Rows are points. The last column is the point's height on a tilted bowl or saddle (a function of degree 2), plus a little noise. Count its main directions that bend up, bend down and stay straight.

Points:
[[ 29   7 -34  25]
 [-14  24 -49  44]
 [ 42 -27  23  29]
 [ -7   3  -7  13]
 [-60  23  -9  26]
 [ 16  22   0  22]
 [  9 -33   5  17]
 [ 52   8 -64  46]
 [  0 -15 -17  16]
 [-22  34  11  15]
 [-41  42 -14  26]
 [-19 -27 -34  35]
 [ 30  -3  26  27]
 [  2 -28 -15  18]
 [-21  27 -15  21]
 [-31 -36  24  34]]
Directions: 2 up, 0 down, 1 straight

Points (26 x 5):
[[-15  50  16 -12  -7]
 [ 43  28 -35   2  32]
 [ 39 -20 -23  19  16]
 [ 21  10  12 -21   2]
 [ 19 -23  -9 -25  13]
 [ -5 -13 -37  17  18]
 [ 20   8 -43  14  25]
 [ 24 -34 -43   4  35]
 [ 35 -26 -27  49  32]
 [ -5  -8 -18 -20   5]
 [  1   6 -19  -8  -3]
 [ 31  35   0  18  10]
 [-15 -38 -47   1  44]
 [ 27   8 -36  40  36]
 [ -6 -60 -13  -1  16]
 [-13  -5 -12 -41  19]
 [-20  12 -46   9  25]
 [ 56  29   6 -26  37]
 [-25 -19 -41 -21  37]
 [-30 -24 -23  11  18]
 [ 28  57 -28  -6  15]
 [-14  11 -31  11   8]
 [-13  -4  47  19  11]
 [  4  -4  39   0  -2]
 [ 35 -22 -61  21  64]
 [ 51  44 -37 -33  54]]
Directions: 3 up, 0 down, 1 straight

Points, 68 rows:
[[ 40 -18  10 -39  14   4  18   4   9]
 [ 23 -33  10  18 -68 -31 -45 -16 -15]
 [  9 -34 -17 -35  12  46 -39 -20 -30]
 [ -8 -64 -37 -74   3  37 -17  50 -34]
 [  4  -7  32  24   9  32 -17 -24 -10]
 [-53  38 -11  15   8  19  34 -25 -41]
 [-24  41 -21   0   5 -11 -32  32 -33]
 [-20  18  19 -24  13  25   8 -56 -24]
 [-23 -46  25 -23 -20 -12  43   2  -7]
 [ -6  -6 -12  25 -47  -4  -8 -33  -2]
 [ 41 -11 -32 -18 -41   8  35 -27 -36]
 [ 38  21 -32  31  -4   6  20   2 -30]
 [ 15  35  11 -27 -10  23 -13 -53  -1]
 [ 29 -38   2 -45 -34 -12 -28 -24 -31]
 [ 24  39  36  -5  22  14  47  37 -41]
 [ 37  20 -55 -33   9 -16  31  22 -47]
 [-34 -13 -19 -49  12 -16   8  15 -16]
 [ 26   4 -29   4  20   1  38   9  -7]
 [-42  -2   3 -21  26 -18 -13 -25 -23]
 [ -6 -10  45  -7 -32   7  -9 -20   0]
 [-38 -33 -46   9 -11   3 -10  20 -47]
 [ -4  13   1 -38   9  14  89  52 -64]
 [ -3 -11  23 -50 -35  -3   1  21  -5]
 [-26   8 -21  -7 -22   6  18   4 -15]
 [ 52 -19 -17  10   7 -42   1 -34 -30]
 [ 36 -22  -7  29 -23  43  16 -13 -27]
 [ 38 -39  14   6 -40  -9 -48   8 -30]
 [ 47 -52  -3  -4  -4 -29  18  27  -8]
 [-26  -2  13   2 -21  -2 -34 -24  -7]
 [-36  24  28 -16  42  37 -42  11 -44]
 [ -9 -11   7  16 -18  23  -6  21  -8]
 [-39  -7 -47   0  54   3  30 -11   3]
 [-20   3   5  41  43  11  32 -15  16]
 [-37  41 -30 -10 -27  -8   5 -24 -20]
 [-39  16  39   8 -44 -23   7 -14   8]
 [  7  26 -36  -9  25 -27  15  -6 -24]
 [ 39  26  42 -14  -9  12  -9 -81 -40]
 [-53  -7   6  -5  28  -8 -30   0 -28]
 [  2  -3  23 -27 -32  57  13 -37 -19]
 [-18   2  31  64  47  21 -39   7 -28]
 [ 33 -25  15  34  39 -60  -5 -27  -2]
 [-19 -48  59  -3  -9  57 -15 -10 -55]
 [-10  18  34 -11 -33   1   8  -3  14]
 [ 29   4  54   7  -4 -23  12  17  -4]
 [ 33   3 -26 -28  31  19   9  -5   3]
 [ 24  -1   4  29  -2  21 -28 -30 -13]
 [ 18   7  -5  49 -10  15  -7  26 -18]
 [-14   6   1  -5 -13 -49 -32  15 -16]
 [-37 -11  18 -25  34 -23  13 -44 -19]
 [ 25  -7 -26 -11   5  29 -31 -28 -25]
 [ 32  20 -55 -20   0  22  48 -16 -49]
 [-31  -4 -24  42 -60  45 -22   8 -43]
 [  3 -31  -2  53  -6 -17 -72   1 -50]
 [ 19  -4   2  44  -5 -15 -22  -9  -1]
 [-32  33 -17  16 -45  -7  12  -4  -2]
 [ 34  -9  31 -29 -15 -33  15 -43 -21]
 [  7   8  12 -23   3  23 -21 -20   0]
 [-21  10 -40  18   5  -6 -16  12 -33]
 [ -3  12 -20 -26 -34  40 -42  23 -13]
 [ 20  22   3 -24 -23 -20 -20  41  -1]
 [-28  24 -43  73  14  -8  13 -34 -51]
 [-53  -6 -29  36   2  42   8   7 -48]
 [ 17  40  35  25 -11  15 -27  -7  11]
 [-13  -5 -42   5  14 -28 -10   8 -27]
 [ 38 -13 -10  20  17 -14 -23   8  -7]
 [ 18  15  10 -38  74 -27 -10 -16  -3]
 [-71 -31  23   5 -46  19  12 -37 -48]
 [ 10   8 -56  15  63   8  -5 -26 -21]]
Directions: 1 up, 6 down, 1 straight

Points:
[[ 28  -8 -35   4  -6  -2   3  28  23]
 [-31  -1 -40   5  17   7  21   1  24]
 [ 18 -17  41  -1  -7  11  -6  19  24]
 [-36  -3 -23   2  13  11   4   4  14]
 [-23   5 -17 -21  36   7 -19 -34  18]
 [  9  -9  44 -32  -1  29  -7  31  26]
 [-19 -16  -8  17 -13 -20 -35 -34   5]
 [ 48   5 -27  -5  29  12 -31  55  38]
 [ -4  58  70   7   4 -51  15  17  21]
 [ 12 -13   5 -31  23 -14   1  51  30]
 [-19 -30  -8  36   9  71  20  17  26]
 [-17  12 -55 -18 -17  12  11  50  40]
 [ 61 -20  54  32  39  -2 -53 -21  39]
 [-27 -32  43 -44  34 -21  -1 -28  15]
 [ -1 -24   3   0   2   8 -12 -25  10]
 [-38   3 -13  29  28  15 -22  57  20]
 [-21  -9 -26  13  -2  46  -1  -4  19]
 [  0  -6  38 -22  57  36   6  22   5]
 [-34  44 -17   7 -14 -14 -44  -1  23]
 [  3  17  20 -82 -29   9 -21  -3  49]
 [ 30  -2 -19  16 -10 -12  35  63  50]
 [ 20 -22  19  12  -4 -29  -2  28  26]
 [ 24  54  74  -8  26 -29  24  -3  13]
 [-29 -13  37   1  25   2 -12 -19   4]
 [ 19 -35 -18   0   8  -4 -25  19  24]
 [-57  39  16  18  46  44  -4  66  18]
 [-13  37 -17 -36 -37 -10 -48  23  49]
 [ 45   2  23  10   3 -18  18  10  27]
 [ -1  -3 -13  49 -21 -58   2 -13  20]
 [ 10  17 -11 -17  26 -40   2  13  18]
 [-53  -9  51 -28  -2 -22  50  -8  15]
 [-14  19   0   3 -15  33 -35 -27  22]
 [ -6  20   9 -29 -19  32   1 -11  22]
 [ 12 -27 -33 -17  -2  26  21  13  22]
 [ 15  33 -25  46  20  41   8 -37  24]
 [ 18   5  -9  23  11  30 -50 -33  16]
 [ 44 -10  30  -7  23 -15  -7 -12  12]
 [-25  45   7  73 -27  45 -33  -3  50]
 [  1 -22 -66  -3  12 -17 -25   9  33]
 [-18 -10  46   8  -8 -41  12   0   8]
 [  5  19  51 -34   2  -5 -11  33  17]
 [ 63 -46  25   5   5  -5 -38  -8  49]
 [ -1  23 -61  22  12   8 -47 -28  25]
 [-11 -21 -16 -44  -1  52 -16 -42  45]
 [-18 -40  19  10 -23  -3  12 -42  27]
 [  1  30   0 -13 -33  24  34   4  33]
 [-16 -23  30  -7 -26  -1   7 -19  17]
 [ 13  40 -37  -2  34  17 -31 -10  17]
 [ -7 -27  12  17 -26  18  16 -42  31]
 [  9 -14  24  -8   8  10 -24  -4  10]
 [ 27  35   9   0   0 -48 -16   3  15]
 [ 17  11   3  16  15  -6 -10 -44   2]
 [ 35  -6 -23 -35 -17  40 -36  16  39]
 [-24  40  30   7  33 -17  48 -22  17]
 [ -8  -4  -1  49  63 -47   5  12  36]
 [  8 -33  -9 -33   6  72  23   7  35]
 [-40  34   1  -4 -43  41   2  19  38]
 [-23  39  -9  -6 -21  36  -5  -6  28]
 [  0  50  25  33  28 -11 -14 -22   3]
 [-14 -25 -40  -5 -63 -12 -21   2  23]
 [ 23  -8  27  11 -30  25  -9 -50  37]
 [ 33   2 -13  32  36 -14 -45 -22   9]
 [ 16  58   4 -19 -34   4 -26  -7  36]
 [ 15  49   7  16  -6  48 -51  32  43]
 [-30  17  37  37   2  19 -29  -8  13]
 [ 16  10 -19   0   4  75  57  35  26]
 [  8 -56  31  45 -10 -49 -41 -31  37]]
Directions: 5 up, 0 down, 3 straight
